Rows are points. Each copy is the shape, with its points in the same order, turned, moved and blurred by noise. Some copies are also mirrored. Which?
In the rows, 128 means zero.

Shape:
[[136 167]
 [143  97]
 [182 139]
 [133 139]
 [118  93]
 [112 180]
 [ 37 188]]
Copy 1, 7 rows:
[[151 154]
 [121  90]
 [174 104]
 [135 128]
 [ 95  97]
 [137 177]
 [ 79 221]]
Copy 1 is: only turned
Copy 2, 7 rows:
[[139 107]
 [189 161]
 [189  97]
 [156 136]
 [168 178]
 [112 112]
 [ 50 153]]
Copy 2 is: mirrored

Shape, 7 rows:
[[117 161 114  96]
 [224  80 104 187]
 [126 149 172 112]
 [177 127  75 102]
 [179 154 142 162]
 [ 64 125 120  92]
 [129 169  74 121]]
Copy 1 (7 x 4):
[[150 165 118 135]
 [ 25  87 185 141]
 [166 130 158 101]
 [ 73 153 109 132]
 [104 144 196 128]
 [189 118  92 151]
 [118 175 120 172]]
Copy 1 is: mirrored
Copy 2 (7 x 4):
[[ 94 154  82 152]
 [170  40 161 198]
 [ 91 161 138 173]
 [105  78  70 171]
 [151 133 129 206]
 [ 73 165 113  95]
 [128 129  65 140]]
Copy 2 is: mirrored
Copy 3 (7 x 4):
[[151 143 135 102]
 [159  82  51 228]
 [142 159 170 151]
 [182  83  93 111]
 [185 151 112 193]
 [ 96 156 145  84]
 [163 146  79  95]]
Copy 3 is: only turned
Copy 4 (7 x 4):
[[139 125 133  80]
 [122  83 170 230]
 [104 110 182  79]
 [171  90 124 142]
 [127 130 195 147]
 [ 89 117  99  57]
 [157 148 115 113]]
Copy 4 is: only turned

Shape:
[[132 179 134 144  88 170]
 [151 123 105 141 161 122]
 [ 75  73 106  96 150  99]
 [143 101 235 152 143 122]
 [163 100 142 157 162 126]
 [ 97  71  97 162 150 116]
 [131 105  95 157 121 117]
 [165 124 159  68 164 105]
 [139  93 125 174 126 237]
 [ 91  74 124 126 153 106]
 [123  64 110  84  90 171]
 [141 163  88 172 168 125]]
Copy 1:
[[183 104 136 151  75 180]
 [145 106 129 185 144 116]
 [ 60 128 100 132 127 113]
 [145 146 237 102 150 131]
 [148 107 166 153 156 107]
 [ 71  82 140 163 125  97]
 [125  92 136 177  98 105]
 [163 166 116 110 169 111]
 [142   7 159 126 121 163]
 [ 76 123 139 133 130 108]
 [123  65  90  78  98 113]
 [159 110 131 224 130 137]]
Copy 1 is: only turned
Copy 2, 12 rows:
[[122 157 108 149  92 180]
 [136 117 139  90 166 146]
 [ 73  99 170  79 135  80]
 [188  66 193 147  90 137]
 [163  81 146 102 151 145]
 [ 93  75 130 111 169 100]
 [119 117 109 112 154 120]
 [161 132 195  54 110 140]
 [108  48  77 126 108 201]
 [ 97  83 164  99 143  91]
 [ 86  93  99  64  68 117]
 [124 138 132 122 198 170]]
Copy 2 is: only turned

Shape:
[[162 107  98 130  99 198 144 152 138]
 [157 107 164 122 133 183 138 106 149]
 [158 133 157 139 108 122 144  97 140]
 [155 125  82 113 150 122 105 112 115]
 [126 167 167 138 114  87 136 142 147]
 [156 124 136  84 152 103 144 106 112]
 [145 112  99 131 128  85 126 108 155]
 [ 73 114 150 108  96 105 105 146 167]
 [118 218 104 130 108 108 121 110 138]
 [138 124 158 136 117 117  66 137 104]
 [163 108 101  89 249  93 127 108 124]
 [ 48 135  95 142 113  98 143 133 137]]
Copy 1:
[[135 146  87  96 121 209 118 171 123]
 [120 137 113 110 128 200  99 100 164]
 [140 114 148 131 118 161 135 105 147]
 [160 151  75 101 141 122 141 116 123]
 [132 128 191 121 109 118 116 120 127]
 [139 120 118  64 138 123 144  83 141]
 [136 141 111 119  99 114 170 118 148]
 [106 129 146 111 100  93  93 165 183]
 [175 154 175 136 175 104 148 148 124]
 [165 123 112 129  98 109  68 115 127]
 [108 186  73  60 144 100 154  37 122]
 [ 82 121 131 135 143  76 138 178 132]]
Copy 1 is: mirrored
Copy 2, 12 rows:
[[155 182 106 112 101 176 132 114 153]
 [144 137 174 146 108 173 133 117 163]
 [115 114 152 146  83 119 143 113 150]
 [146  98  86 146 143 140 136 104 120]
 [ 84 117 144 134 112  80 134 156 150]
 [150  72 143 116 130 120 147 116 127]
 [123  78  90 143 101 117 118 116 155]
 [ 74 102 129 111 113 139  72 173 144]
 [ 47 118  97 141 135 106 176 122 129]
 [120 127 138 174 123 120  99 148  89]
 [193  37 114 152 200 118 138 103 162]
 [ 55 112  92  94 139 108  76 103 153]]
Copy 2 is: mirrored

Shape (16 x 11):
[[ 66 111 175 145  81  77 146 117 123 140 155]
 [ 67  66 108  82  84 164 122 178 130 173  90]
 [ 90 134  93 112 113  89 148 143 137  94  91]
 [177 169 126 147  82 180 153 168  76 216  92]
 [168  93  74  81 148 182  77 142 166 134 149]
 [ 63  85 149 171  76  66 101 157 173 158  73]
 [158 114 126 169 120 127  74 105 136 135  70]
 [ 63 167  84 126  79 158 169 107  93 176 163]
 [139  67  98  67 167  83 149 103  99 185  93]
 [ 71 158  99 160 147 105 151 179 150 114 120]
 [145  73 148 156 149  80  74 169 120 114 148]
 [ 93 187  78 111 133  95 143 105 105 156 123]
 [ 63 163 160  76 176 144 134 101 130 137  94]
 [171 140  96 160 130 166 154  56 119 148 120]
 [ 94  89  67 101 147 106 159  94  60 159 124]
 [165 158 135  84 166  89  74 173  91 132  79]]
Copy 1, 16 rows:
[[ 94  75 135 109 146  92 154 166  52 127  93]
 [ 98  69  50 137 126 151 121 188 153 143  46]
 [119 135  91 123 129 112 178 171 121  81 114]
 [159 115 105  95  46 151 182 102 127 216  48]
 [114 116 119 147 118 185  80 127 204 143 143]
 [148  99  86 131 157  52 124 221  89 148  83]
 [157 161 121 147  99  94  83 140 111 156 103]
 [ 29  93  89 119 109 119 220 103 115 156  91]
 [137  80  72  70 128 112  89  78 146  71  78]
 [135 146  88 126 185 128 211 157 117 133 126]
 [171  99 115 129 156 151  94 161  74 131 163]
 [ 74 147  82  76 119  97 177 100 125 121 122]
 [ 75 176 121  69 171 152 136 139 124 102  52]
 [119 145 157 154  89 110 144  48 133 139  92]
 [ 89  92  49 110 124 122 138  62 108  84  96]
 [172 162  72  40  95 168 102 150 115 117 135]]
Copy 1 is: only turned
Copy 2:
[[119 122 158 161  59 131 176 100 124 172 161]
 [ 99  63 138  76 153 184 147 155 169 191 150]
 [ 87  98 140 120 102 148 138 120 139  83 121]
 [123 120  88 148 121 179  11 143 127 208 150]
 [132 180  93  89 209 157 138 154 164 107 150]
 [138  52 143 133  84  83 173 145 180 181 110]
 [150 129 120 140 162  90 127 159 106 158  99]
 [ 57 117  76 134  94 180 135 109  89 160 191]
 [ 55 111 166 126 215 120 121  69 162 161 145]
 [ 72  88 110 151  77 138 141 181 163  95 146]
 [173 136 162 160 145  73 142 146 177 121 179]
 [ 36 129 109 112 104 117 116 109 110 114 139]
 [ 28 166 191 132 119 145 158 153 121 157 117]
 [116 156  71 176 167 161 118 110  72 140 119]
 [ 44  82 125 126 173 135 129  73  98 121 189]
 [ 96 164 176  98 142  89  55 154 151 117 131]]
Copy 2 is: mirrored
Copy 3, 16 rows:
[[143  50 120 198 117 153 157 141 133 153 169]
 [ 65  95  37 163  59 103 146 155 186 145 147]
 [149  73  75 145 166 113 123 164 167 117  87]
 [118 158 154 128  75  54 143 213 126 224 132]
 [ 98 165  68  79 110  91 108 101 167 110 172]
 [111  53  96 249 118 118  79 186 156 133 158]
 [125 132 135 183 114  75  60 127 105 114 129]
 [116 121  58 140 132 142 193 144 110 218 133]
 [ 82  29 104 121 114  22 152 106 146 147 128]
 [ 96  93  97 151 187 136 132 220 146 121 136]
 [112  61 132 126  99 124  93 159 115  71 200]
 [122  68 102 122 176 109 123 150 130 187  99]
 [ 59 100 146 147 154 131 158 108 171 169  95]
 [149 158 120 141 154  50 157 120  74 150 128]
 [ 89  43  69 116 131  63 177 122  97 160 104]
 [101  71 181  79 116  87  63 156 153 144 111]]
Copy 3 is: mirrored
Copy 4:
[[ 84 130 163 156  61 101 146 152 100  94 129]
 [ 46 101 120  76 119 153  56 148 106 155 108]
 [ 73 162 114 136 111 110 119 140 185 136 120]
 [113 167 114 128 174 193 158 155  46 164  39]
 [151 105  47  48 137 161 129 125 135 164 159]
 [ 88 106 158 185  57 135  64 197 137 157 126]
 [157 109  98 184 126 169 117 119 137 161 127]
 [ 25 151 141 106 115 127 198 108  77 171 111]
 [154 100 171  70 151  88 109 107 151 151  82]
 [ 68 172 119 149 149 112 140 188 156 153 159]
 [176 129  85 151 115  87  89 166 110 110 162]
 [ 94 189 150 115 134 113 174 101 136 182 120]
 [ 84 148 184 105 159 174 134  90 154 110 167]
 [134  94  94 147 159 149 212  94 125 158  97]
 [ 90 120 146 100 158  66 135  76 122 164 101]
 [182 214 121 118 155 150  71 118 136 136 119]]
Copy 4 is: only turned

Shape, 17 rows:
[[183  82 165 128 188  83  72 186  74  97 186  69]
 [141 115 178 114  74 129 161 122 156 128 148 156]
 [103  82 120 158 123 160  58 157  68 122  71 143]
 [156 118 118 144 180 144  91 158 153 100 123  87]
 [ 91 150 155 126  83 105  87 164  84  92  74  79]
 [ 84 140 140 190 159 133 126  97 119 142 179 127]
 [156 111 166 156 106 127 124 203  72 136 137 108]
 [105 122 150 177 120  99 141 154 120 126 125 180]
 [127 171 206 153 139 102 148 101 168  96 115 129]
 [ 80 148 216 152 168 148  96 198  90 136 151 129]
 [130 151 118  87  77 173 166 106 153 129  76 120]
 [119  93 119 133  85  61  74 159 182 145 115 169]
 [147 117 122 163  92 169 119 110 179 116 137 156]
 [186 186 131 112 128 124  83 182  70 126 136 121]
 [ 94 180 150  85 143 109 156 193 137  73 173 148]
 [ 85 100 142 120 153 121 145 164  74 171  97 120]
 [169  80 120  86 133 106  74 112 170 114  78 163]]
Copy 1, 17 rows:
[[160 129 185 149 213 126   7 163  68 163 108  75]
 [168 116 152 155 139 155 152 100 156 147 155 146]
 [111 104 130 111 100 158  88 137  71 124  29 136]
 [162 147  92 141 162 151  65 168 121 122  92  72]
 [108 188 194 144 116 160 110 132  90  80  72 111]
 [119 147 102 150 108  97 132 154  91 199 138  86]
 [141  92 179 191 138 158  80 144  73 118 117 112]
 [135 112 132 177 120  88 139 140 111 138 102 148]
 [173 201 125 194 150 122 164 113 133 154 117 112]
 [104 147 156 198 152 162 121 210  76 182  89 130]
 [135 150  96 123 120 200 164  90 143  75 140 119]
 [119 119 147 143 117  95  73 117 202 118  88 159]
 [185 118  90 130  85 149 121 126 155 143 127 123]
 [133 161 132 174 147 167  36 148  59  93 148 152]
 [142 170 152 149 189 122 148 210 120 106 167 153]
 [ 63  98 134 155 168 145 133 129  79 125  90 109]
 [157 141  94 104 172 141  70  82 173 117  72 156]]
Copy 1 is: mirrored
Copy 2, 17 rows:
[[160  47 172  81 152 123  94 133 140  71 245  82]
 [109 162 180 103 105 149 159 158 113 126 137 168]
 [115  76  97 109 129 112  89 120 129  41  83 116]
 [129 109 133 116 151 119 126 111 207  92 172  96]
 [172 167 130 111 117  76  97 152 106  54 116  72]
 [ 74 134  96 172 105 133 108 118 110 115 194 128]
 [172 102 143 120 152 169 121 159 103  58 155 115]
 [111 138 123 138 152 119 104 158 104  97 148 186]
 [ 93 216 177 129 142 110 115 111 124 107 180 142]
 [ 80 147 117 117 166 162  86 180 104  38 189  85]
 [124 187 140 109 116 117 199 120 135 128  74 116]
 [135 113 152 102 127  95  70 193 159 153 110 179]
 [106 148 126 119  94 158 137 112 172 123 122 178]
 [182 129 103  58 171 155 109 117 109 109 163  82]
 [120 185  97  68 154 106 165 200 121 101 212 130]
 [ 99  94 128 145 171 102 143 164  86  89 126  91]
 [103 105 174  54 140  80 114 117 182 140  96 152]]
Copy 2 is: only turned
Copy 3:
[[136 103 125 111 171 111  67 248 193 117 183  65]
 [109 114 143 126  67 140 178 142 128 130 152 138]
 [ 95  94 107 210 154 169  78 161 141 144  73 100]
 [179 137 131 141 144 161 113 152 194 115 120  69]
 [ 53 124 125 145 107 113 105 155 164 110  68  43]
 [103 145  91 162 164 138 142  94 163 118 191 117]
 [101 134  86 157 106 133 111 216 125 138 143  75]
 [100 140 106 198 123 107 168 155 145 129 130 133]
 [113 155 177 158 101 110 184 111 156  77 158  78]
 [ 55 197 136 171 172 172 121 192 142 105 157  89]
 [121 106 124 116  79 170 188  90 110 124  75  89]
 [122 130 156 163 108  85 138 140 181 200  86 158]
 [156 130 120 166  73 162 140  96 156 130 133 147]
 [135 151 109  99 130 107  65 178  89 104 106  81]
 [101 188 117  82 143 123 179 180 164  67 106 132]
 [ 83 117  99 156 185 152 170 173 123 160 109  73]
 [176  68 193 146 125 131 133 140 152 155  79 134]]
Copy 3 is: only turned
Copy 4:
[[170 109 153  72  77  37 114 188  64 107 183 128]
 [ 80 116 124 162  73  97 181  98 145 126 109 173]
 [134  88 134 189  95 120  62 172  66 121  60 118]
 [152 133 139 108 116 137 109 186 133 120 133 132]
 [107 110 139 137  42 135 139 160  73  66  64  72]
 [ 74 140 174 174 156 106 141 146 106 156 145  95]
 [122  80 155 137  72  87 169 187  58 124 103 164]
 [ 66 112 170 183 123  78 136 149 113  97  80 156]
 [104 123 192 134 110 108 184 108 181  88 108 106]
 [ 89  79 224 100 122 108 129 135  52 135  96 121]
 [110 124  71 160  96 162 180 114 153 134  54 133]
 [ 45 139 129 153  45  74  73 156 162 107  90 162]
 [111 151 140 193  98 134 133 132 164 147 108 174]
 [154 168 147  96  80  68 152 168  61 130  60 135]
 [ 61 160 142  79 141 112 160 102  80  67 105 165]
 [ 85  53 108 129 131  87 129 171  84 132  75 109]
 [144 128  91 140  75  80  67 123 183 111  86 147]]
Copy 4 is: only turned

Shape (17 x 12):
[[ 88  80 165 104 112 142 166  89  65 179 148 149]
 [151 121 180  88  95 168  79 108 108 158 175 101]
 [161  74 149  79  93 129 179 136 128  68  78 133]
 [178  47 159  80 153 102 163 111 166  65 141  97]
 [122 141 110  66 158 134  96 114 166  88  70 105]
 [132 132 112 166 154 171 124 150 168 170 152  44]
 [200 145 186 106 136 164 124 135  45 125 105 156]
 [ 80 118  88  69 174  94  83 183 135  88  94 124]
 [191 149 167  67 132  85 163 187  50 151 106 138]
 [103  43 113  77 128  61 196 194 137  68 154  79]
 [167  93 125 163 106 117 101  85 138 179 126 146]
 [144 153 118 146 176 137 187  96 132 109 109 124]
 [144 120  96 122 126 154 173 167  86  80 155 130]
 [198  77 122 144 135 152 146 143  89 151 109 109]
 [184  66  99 136 152 159 102 159 144 128  77 126]
 [124  50 197 180  74 131 176 105  56  74 155 127]
 [124 139 192 148 127 173 108 176 131  94 158 165]]
Copy 1:
[[ 85 168 103 146 142 178 122 131  58 149 156  87]
 [124 116 173  84 133 150  76 138  84 110 184 113]
 [ 68 142 154  78  90 153 208 155 134 116 109  85]
 [ 57  91 142  64  69 101 166 104 163 152 137  58]
 [ 44 130 171  86 155  87 126 164 171 112  91 154]
 [171 156 160 119 174  77  74 125 178 140 140  79]
 [120 125 175  64 193 170 199 111  77 137 167 150]
 [ 78  83 105 106 157 102 130 204 177 148  81 162]
 [139 126 124  61 149 116 224 171  60 170 157 150]
 [103 108  61  70  50 111 166 187 177 172 103  55]
 [121 115 164 174 148 109 140 103  85  86 128  79]
 [ 87 195 117 106 170  97 168  83 153 127 121 112]
 [130 148  85  64 156 155 177 147 160 102 136  93]
 [137 122 169  94 182 134 182 127 117 137 124  54]
 [114  90 191 130 186 120 177 146 166 123 111  72]
 [126 140 109 106  88 243 166  66  99 131 119  75]
 [136 120 146 128 134 187 145 122 176 120 190 171]]
Copy 1 is: mirrored
Copy 2, 17 rows:
[[ 40  78 146 125 127 153 125 157 117 150 176  94]
 [127 136 194  79 150 149  70 166 152 155 161  61]
 [151  30 140  97 130 149 154 155 130 118  66 104]
 [178  52  96 126 167 149 137 151 134  96  99  26]
 [126 131 111  84 150 132  94 111 191  92  42  93]
 [162 208  91 118 156 189 123 168 181 148 149 101]
 [126 102 159  36 162 151  75 157  54 142 113 125]
 [106 136  68  79 130  54 110 160 189  94  64 103]
 [126 128 150  76 117  99 137 176  23 125  89  93]
 [150  66  78 159 128  87 196 227 156  84 101  64]
 [154 116 119 107  99 163  88  96 135 163 181 101]
 [126 126  94 126 185 176 137 107 107  92 106 139]
 [144 100 125  85 173 126 166 184 128  88 140 145]
 [156 112 101  62 119 187 129 167  99 134 143 106]
 [168 110  57  36 120 166 116 140 150 145 115 110]
 [128   7 139 156 153 172  96 211 109 141 175 139]
 [146 107 135  90 217 104  96 166 142 189 124 144]]
Copy 2 is: only turned

Shape, 15 rows:
[[120 115 168  65 124  92 119  99 121 156 113 153]
 [135 117 133 157 144  87 112 205 112 194  87 120]
 [169 140 124 154 139  89 100  94 118 109 149 147]
 [120 154 111  91 143  90 120 132 230 109 155 155]
 [249 108 123 132 129 142 144  98 125 118 164 171]
 [103 122 107  53 130 138 189 106 115 136 156 146]
 [121 121 125 132 149 144 104 101 160 164  85 166]
 [153 137  98 113 126 152 118 130 123 134 125 158]
 [110 137 157  94 124 130 103 166 106 112 145 127]
 [120 103 114 145 106 121 149 104 112 104 118 164]
 [120 149 115 123 136 128 185 111 108 107 125 137]
 [104 159 112 154  91 128 102 117 103 124 141 157]
 [123 136 122 154 150 139 118  93 185 129 166 156]
 [152 172 123 160 103 130 124 106 166 129 150 129]
 [107 111 105 139 129 146 123 138 108 115 150  62]]
Copy 1:
[[ 87 140 193 119 137 152 113 180 171 119 159 150]
 [107 129 175 151 118 119  82 150  63  44 114 103]
 [135 154 164 100  45 128 126 134 144 131 129 139]
 [111 139 103 105  81  95  84 190 156 125 223 120]
 [203 119 149  97  93 135  84  99 190 155 112 110]
 [123 134 120  78 174 167 115 216 154 148 135 139]
 [ 91 142 145 161 116  91  80 154 148 129 122 169]
 [120 135 115 111 105 138  89 151 153 121  97 127]
 [ 92 129 127 122 114 187 135 148 133  90 151 126]
 [133 106 136 123 101 115 146 183 157 128  98 155]
 [151 159 116  98 131 125 152 189 140 117 114 143]
 [ 90 154 122 137  61 147 140 182 141 129  92 119]
 [132 146 118 146  75 110 105 157 134 175 165 142]
 [122 167 122 133  78 104 128 145 152 148 135  91]
 [ 94 109 106  96 123 139 160 133  75 144 121 127]]
Copy 1 is: only turned
Copy 2, 15 rows:
[[108 111 193 112 122 134 125 132 156 186  99 111]
 [127  97 128 123 192 165 173 190  96 120  96 104]
 [172 124 137 140 101  96 143 147 101 159 136 169]
 [160 153 119 117  71  92 136 146 179 144 123  50]
 [180 105 112 123 159  56 103 155 180 167 147 200]
 [ 85 172 173 135 144 116 118 100 197 135 124 123]
 [104 101  97 114 130 101 145 119 130 176  75 116]
 [110 148 105 103 150  92 128 143 139 149 114 149]
 [ 98 152 160 117 125 136  79 167 115 135 129 121]
 [ 89 116 131 147 109 108 155 144 159 131 121 176]
 [119 161 142 148 122 108 137 125 158  98  95 160]
 [ 94 168 110 137  97 144 149 155 116 160 125 165]
 [142 128  80 167  95  94 120 120 147 163 127 110]
 [169 159  84 129 101 127 127 140 148 154 115 150]
 [109 129 118 122 127 151 114 109 103  87 163 149]]
Copy 2 is: only turned
Copy 3, 15 rows:
[[110 122 126 100  68 130  98 127 110 196 147 131]
 [193 138 122  87 150 103 111 200 124 145 101 110]
 [135 110 179 118 116 123 109 106 106  96 142 165]
 [ 65 107 152  59 153  74 155  81 117 132 154 112]
 [136  96 229 158 140 171 162 122  88 125 175 140]
 [ 64  84 112 176  99 125 145 117 105 182 126 116]
 [ 89 134 141  76 145 173 101 147 129 146 112 134]
 [107  89 143 119 129 155 150 150 104 120 128 130]
 [134 110  73 114 104 115 145 134 124 132 168 139]
 [106 114 148 143 107 142 140 128 159 132 101 166]
 [111 118 125 168 114 129 145 102 105 133  93 136]
 [104 118 124 125  93 129 118 147 150  75 131 131]
 [ 76 129 155 114 165 127 114  99 142 104 153 126]
 [116 128 156 110 128 130 135 100 128  79 138  97]
 [161  65  87 150 147 131 117 106 151 110 121 116]]
Copy 3 is: mirrored
Copy 4 (15 x 12):
[[ 78  81 132 143 113 123 133  83 137 105  96 126]
 [111 152 197  91 139  52 115 141 113  67 108 111]
 [165 145 145 147 129 125  89  74 162 132 140 142]
 [ 95 106 106 168 228 128 109 121 187 128 122  88]
 [172 165 184 193 162 177 130  70 137 130 100 186]
 [104 124  95 155 145 137 221 100 147 124  90 115]
 [ 90 112 137 114 159 136 130 119 143  76 157 156]
 [133 160 130 130 157 138 141 122 145 104 112 168]
 [111 146  98 139 130 115 115 141 103 132  99 109]
 [166 115 108 169 129 115 148 107 137  84 144 150]
 [141 159 110 161 123 128 177  98 155  91 136 109]
 [148 141 102 138 110 110 120 149 167 132 152 150]
 [125 114 142 153 187 148 131 120 161 141 180 125]
 [143 142 150 155 145 157 112 149 183 124 143 126]
 [185 133 124  92 135 139 151 143 116 125 122  80]]
Copy 4 is: mirrored
